Each wall is flat, endless, passes through zero and stands at right angles to its row. A trip goes straight from one point to another. Which walls does it cross, in order?

Walls:
(1): -.36 .38
(2): -.56 -.47
Trips:
.41 -.39 to -.01 .06 => 1
.47 .72 to -.63 .16 => 2
.22 .07 to .15 .51 => 1
.75 -.02 to -.07 .28 => 1
-.01 -.09 to .15 -.35 => none
.18 -.12 to -.36 -.15 => 2, 1

Walls:
(1): -.60 -.20 .00 .61 -.36 -.10 -.22 .18
(2): .31 -.06 .11 -.04 -.38 -.07 .56 -.05
(3): .35 -.47 .35 -.15 .29 .25 -.13 .01
Trips:
-.24 -.22 -.49 .33 .41 .36 .29 .49 to .07 .75 .12 -.36 -.66 -.18 -.37 -.39 => 1, 2
-.28 .03 .13 -.18 .20 .08 .89 .56 to .49 .44 -.27 .30 .23 .63 -.07 .27 => 3, 2
-.35 .11 .17 -.48 .51 -.55 -.42 -.10 to -.22 .38 -.08 .53 -.40 .28 .21 .13 => 3, 1, 2
-.48 .02 -.74 .10 -.16 .01 -.23 .19 to -.12 .15 -.01 -.53 .28 -.24 .41 .79 => 1, 2
-.74 -.07 .12 -.28 .23 .22 .67 -.32 to -.02 -.32 .05 -.13 .09 -.49 -.35 -.03 => 1, 2, 3
.48 -.09 -.45 .51 .08 -.56 .33 .51 to -.80 .06 .39 -.51 -.85 -.07 -.88 .30 => 2
.36 -.45 .59 -.11 -.32 .23 .37 .34 to -.29 .56 .43 -.28 .19 -.01 -.05 -.19 => 2, 3

Walls:
(1): -.01 .39 -.05 -.43 -.23 -.09 .27 .22 -.04 .00 .06 -.09 -.41 -.08 -.27
 -.11 .17 -.24
(2): -.32 .34 -.19 -.53 .34 .04 -.09 .41 -.02 -.23 .16 -.08 .10 .12 -.64 -.30
 .06 -.07
(3): -.23 .29 .27 .33 .26 .94 .12 -.43 .12 -.09 .45 .04 .28 -.27 .45 .00 -.10
 -.10
(4): -.34 .12 .01 -.02 .37 .05 -.24 .46 .14 -.04 -.11 .38 -.17 .18 -.02 .15
 .26 .17
(5): -.35 .11 -.02 .26 -.37 -.32 -.16 .22 -.10 -.26 -.47 -.12 .00 .33 .04
 -.03 -.34 .05
(6): -.30 -.27 -.17 .01 .03 .12 -.12 .02 -.05 -.12 -.28 .11 -.26 .50 -.05 .17
 .35 .10
(7): -.36 .14 .52 -.26 .55 .36 .11 .39 .26 .12 -.11 -.56 .30 .19 .39 .13 -.05
 .20
(8): -.35 .18 .13 .14 -.28 -.17 .23 .09 -.23 .12 .31 .24 -.27 -.18 .01 -.07
 .65 .10
(9): .15 -.05 .19 .58 -.22 .55 -.32 .09 .33 -.02 .16 .06 .36 .13 -.30 .27 .24
 -.30
(10): -.18 -.07 .11 .00 -.43 .03 .25 -.25 .18 .55 .03 -.08 .74 .07 .20 .11 .02
 -.29
Trips:
-.42 -.21 .04 -.26 .02 -.11 .27 .15 -.03 .01 -.01 .10 -.42 -.01 -.20
 -.15 -.07 -.08 to -.33 .32 -.59 -.26 -.20 -.09 .05 -.03 .20 .10 .03 .08 -.52 .24 .02 -.02
 .20 -.07 => none
.10 -.48 .20 -.19 -.09 .11 .04 -.20 .14 .11 -.30 -.39 -.69 .12 .10 .17
 -.57 .20 to .14 -.10 -.74 -.01 .01 -.17 .17 .14 .14 -.10 -.47 -.25 -.09 -.08 .12
 -.30 -.02 -.02 => 1, 7, 2
-.15 .33 .30 .00 .29 .16 -.17 .12 .06 -.26 -.32 -.51 -.28 -.12 .17 .36
 -.02 -.34 to -.27 -.21 -.19 -.39 .42 -.16 .19 -.10 .07 .15 .24 .27 -.41 .09 -.12 .05
 .11 .19 => 9, 5, 8, 3, 7
